Each row of a before or after table is a point. One or more steps were done to the points. Then noise was added and the rows were shuffled. The steps act on columns, c1 being the first. Name the steps. A step turns or swaps two columns, mirrors them in a line or flattens them onto one, adds a multiple of one to another, or multiplies or shifts one. Angles are multiples of 10 degrees, from the lower column toward the higher: turns from -170 to 170, lines from 10 to 170 but not 90. Use the fewest steps. Two steps may share a column if one is a turn and the other turns, adds or multiplies; they go together, in the order done. Otherwise the lowest column goes first.

Before, 13 rows:
[[ 41 -15  13]
 [ -7   5  11]
 [ 22   0   3]
 [ 19  15  24]
 [  0  18 -11]
 [ 19   5  13]
 [ 30   7 -10]
 [-31  16 -29]
 [ 13   9  -4]
 [ 44  14  25]
 [ 22  26  -2]
 [ 18   3 -13]
 [-15  -7 -11]]
After, 13 rows:
[[ 55  77  -2]
 [ 76  57  -9]
 [ 55  50   3]
 [ 48  56  13]
 [  1  68 -11]
 [-18  55  10]
 [-38  43 -11]
 [103  35  14]
 [ 44  53 -12]
 [110  64  26]
 [ 33  59  -4]
 [-77  66 -30]
 [ 48  65  23]]
Steps: multiply c1 by 2.5; shift c2 by 50

Before, 10 rows:
[[-11  -1  -6  -4  74  44  31 -50]
 [  3  60   7  28 -29  42  14   6]
 [-40  -6  -9  34  -8  17  37  15]
 [ 27 -18   4  26  25  26  21 -54]
 [ 13 -15  23 -26   8 -37  10 -15]
 [ -8  52  16  22 -30  54 -27  37]
 [ 19 -24   9 -36 -44   9 -23  -3]
 [-27 -35  33 -28 -15 -35 -17 -58]
 [ 15 -52   0 -18  17 -58 -51 -36]
 [ 16 -53  53  -2  -1 -21 -18  -5]]
After (10 x 8):
[[ 24   9 -26 -36 -43   6 -20  -2]
 [-14  -5   0  -3  78  13  30 -49]
 [-13  17  54  22 -30  23 -28  38]
 [-34  32 -35 -23 -16 -13 -14 -63]
 [-50  -7  -3  34  -6   8  34  17]
 [  4   6  60  25 -29  16  14   3]
 [ 36   6 -17  26  23  13  22 -55]
 [ 17  18 -14 -26   6 -15  10 -14]
 [ 19  58 -51  -3   0  -8 -19  -5]
 [ 17   0 -55 -20  14 -20 -49 -35]]
Steps: multiply c1 by 1.3; swap c2 and c3; multiply c6 by 0.4

Before:
[[-16 -27  18  15  -8 -18   7   2  80  -9  17  -5]
 [-20  -3   6 -31 -44 -25   6 -22   3  -4  -5 -49]
 [-11 -21  26   4 -43 -16  -7  -8 -15 -18  29 -14]
 [-37 -14  20 -67 -38 -31  -3  21 -20  -9   6  64]
 [ -3 -31  35 -45  29   2 -21 -15   7  10  41  -6]
 [ 28 -44  44  -7  -4 -35  19  10 -25   2  11 -24]
 [-15 -36   5 -23  -9 -36  -9   4   6  -9  33 -13]
 [ 23 -26   1 -10 -19 -34 -46   2 -57 -11  11   0]]
After:
[[ -4 -42   0 -11 -23 -34  16 -49  71 -27  12  -2]
 [  9 -37  34 -46  41  14 -11 -69  17   6  42  -4]
 [-10  13   8 -28 -52   5  24 -20   0  18  -7 -50]
 [-20 -26  26   4 -64 -11  11 -44  15   4  31 -17]
 [-13 -42  19  17 -19  76  19 -50 -24  13  15  -2]
 [-20 -40  20 -67 -58 -13  29 -15  19  30   3  63]
 [ 10 -80  44  -9   7 -25  40 -77   3 -23  12 -24]
 [-15 -63   5 -23 -30  12  31 -66  17  11  32 -16]]
Steps: turn c1 and c10 by -70 degrees; add 1 times c1 to c5; multiply c2 by 2.5; turn c2 and c8 by 50 degrees; turn c6 and c7 by -70 degrees; turn c6 and c9 by -110 degrees
